Rows are points. The ring and each string are closed loops that go straight from each point to the next, and from the last back to the first. Before rounding, they use only three directions, however many columns there are. Count how often each string passes through the ring. Passing back the other way cancels.

Ring, 10 rows:
0: -.47 -.02 -.19
1: -.21 -.11  .01
2:  .10 -.20  .05
3:  .31 -.17  .00
4:  .15  .09 -.12
5: -.16  .33 -.28
6: -.32  .35 -.46
7: -.34  .19 -.60
8: -.35  .01 -.61
9: -.43 -.04 -.47
String (27 x 3):
0: -.69  .92 -.17
1: -.38  .55 -.43
2:  .02  .06 -.64
3: -.64  .50 -.65
4: -.78  .47 -.60
5: -.45  .22 -.33
6: -.01 -.19 -.47
7: -.03 -.31 -.62
8: -.69  .06 -.60
9: -.89  .30 -.45
10: -.49  .14 -.38
11:  .13 -.28 -.44
12: -.04 -.24 -.66
13: -.49  .15 -.77
14: -.69  .46 -.56
15: -.37  .27 -.40
16: -.61  .58 -.34
17: -.77  .94 -.24
18: -.10  .43 -.24
19:  .26 -.12 -.30
20:  .01  .01 -.23
21: -.14  .25 -.06
22:  .10  .30  .11
23:  .59 -.17 -.09
24:  .39 -.24 -.27
25:  .02  .02 -.23
26: -.40  .42 -.15
Times through: 0

Ring (9 x 9):
0: -.11  .00  .18 -.22 -.41 -.04  .26  .12 -.32
1:  .03 -.14  .20 -.20 -.22 -.07  .11 -.01 -.18
2:  .15 -.26  .21 -.16  .13 -.10 -.13 -.14  .08
3:  .19 -.27  .20 -.11  .50 -.12 -.35 -.17  .35
4:  .14 -.16  .15 -.07  .64 -.13 -.43 -.12  .40
5:  .05  .00  .09 -.05  .62 -.15 -.39 -.02  .29
6: -.07  .17  .05 -.06  .39 -.14 -.22  .11  .04
7: -.18  .23  .06 -.12  .00 -.09  .04  .21 -.20
8: -.20  .15  .14 -.19 -.38 -.04  .26  .22 -.35
String, 24 rows:
0:  .04 -.23  .29 -.18  .26  .01 -.16 -.05  .45
1:  .18 -.26  .22 -.08  .77 -.09 -.50 -.18  .63
2:  .18 -.17  .15 -.03  .94 -.15 -.61 -.16  .61
3:  .14  .02  .01  .00  .69 -.25 -.47 -.08  .08
4:  .02  .00  .11 -.10  .30 -.12 -.20  .01  .07
5: -.09  .01  .19 -.13  .29 -.02 -.14  .09  .30
6: -.12  .22  .04 -.04  .51 -.12 -.28  .15  .16
7: -.02  .24 -.05 -.01  .44 -.24 -.28  .09 -.17
8:  .04  .11  .00 -.05  .32 -.22 -.22  .02 -.20
9: -.14  .04  .19 -.18 -.06 -.01  .07  .14  .03
10: -.38  .27  .18 -.23 -.47  .06  .38  .37 -.22
11: -.20  .28  .04 -.14 -.26 -.11  .19  .25 -.46
12: -.07  .17  .03 -.11 -.07 -.17  .04  .13 -.42
13:  .00  .02  .11 -.12  .10 -.13 -.08  .04 -.11
14: -.18 -.01  .26 -.26 -.48  .05  .33  .17 -.16
15: -.21 -.05  .29 -.32 -.88  .07  .57  .20 -.42
16:  .00 -.06  .15 -.19 -.35 -.11  .18  .03 -.41
17:  .09  .00  .05 -.08  .18 -.21 -.16 -.04 -.23
18:  .00 -.14  .23 -.19 -.08 -.04  .04  .01  .02
19:  .08 -.36  .34 -.25 -.18  .02  .08 -.10  .14
20:  .25 -.45  .30 -.20  .12 -.07 -.15 -.24  .21
21:  .26 -.23  .11 -.08  .45 -.22 -.36 -.22  .06
22:  .16 -.05  .05 -.05  .42 -.23 -.31 -.10 -.07
23:  .12 -.12  .14 -.10  .37 -.14 -.26 -.09  .12
Times through: 5
String (27 x 9):
0: -.35  .30  .14 -.17 -.16  .03  .19  .35 -.06
1: -.24  .36  .02 -.08  .14 -.10 -.03  .28 -.15
2: -.08  .32 -.07 -.01  .37 -.23 -.22  .15 -.26
3: -.02  .15  .02 -.06  .28 -.19 -.18  .07 -.16
4: -.10  .03  .17 -.16  .03 -.04  .00  .11  .04
5: -.32  .23  .18 -.19 -.23  .05  .22  .32 -.04
6: -.30  .33  .07 -.15 -.26 -.04  .22  .33 -.33
7: -.19  .27  .03 -.13 -.20 -.12  .15  .23 -.45
8: -.05  .11  .06 -.12 -.02 -.15  .01  .10 -.29
9:  .01  .04  .07 -.10  .11 -.16 -.09  .03 -.20
10: -.12 -.04  .23 -.23 -.35  .00  .23  .12 -.15
11: -.11 -.13  .29 -.28 -.56  .05  .36  .10 -.19
12:  .05 -.18  .21 -.22 -.34 -.08  .17 -.03 -.28
13:  .15 -.14  .11 -.13  .03 -.19 -.08 -.10 -.25
14:  .11 -.04  .07 -.09  .23 -.20 -.19 -.06 -.16
15:  .03 -.13  .19 -.16  .05 -.07 -.05 -.02  .03
16:  .06 -.29  .31 -.23 -.12  .00  .05 -.07  .14
17:  .14 -.35  .29 -.23 -.14 -.04  .03 -.13  .04
18:  .18 -.24  .17 -.16 -.04 -.16 -.05 -.14 -.20
19:  .14 -.05  .05 -.09  .14 -.23 -.15 -.08 -.31
20:  .03 -.03  .12 -.13  .07 -.13 -.06  .01 -.13
21: -.14 -.09  .29 -.28 -.52  .05  .34  .13 -.15
22: -.26  .02  .28 -.31 -.81  .09  .54  .25 -.35
23: -.23  .18  .13 -.22 -.57 -.03  .38  .26 -.50
24: -.07  .18  .02 -.10 -.01 -.17  .00  .12 -.38
25: -.02  .10  .05 -.09  .13 -.16 -.09  .07 -.21
26: -.17  .06  .20 -.19 -.11  .01  .11  .17  .03
Times through: 5
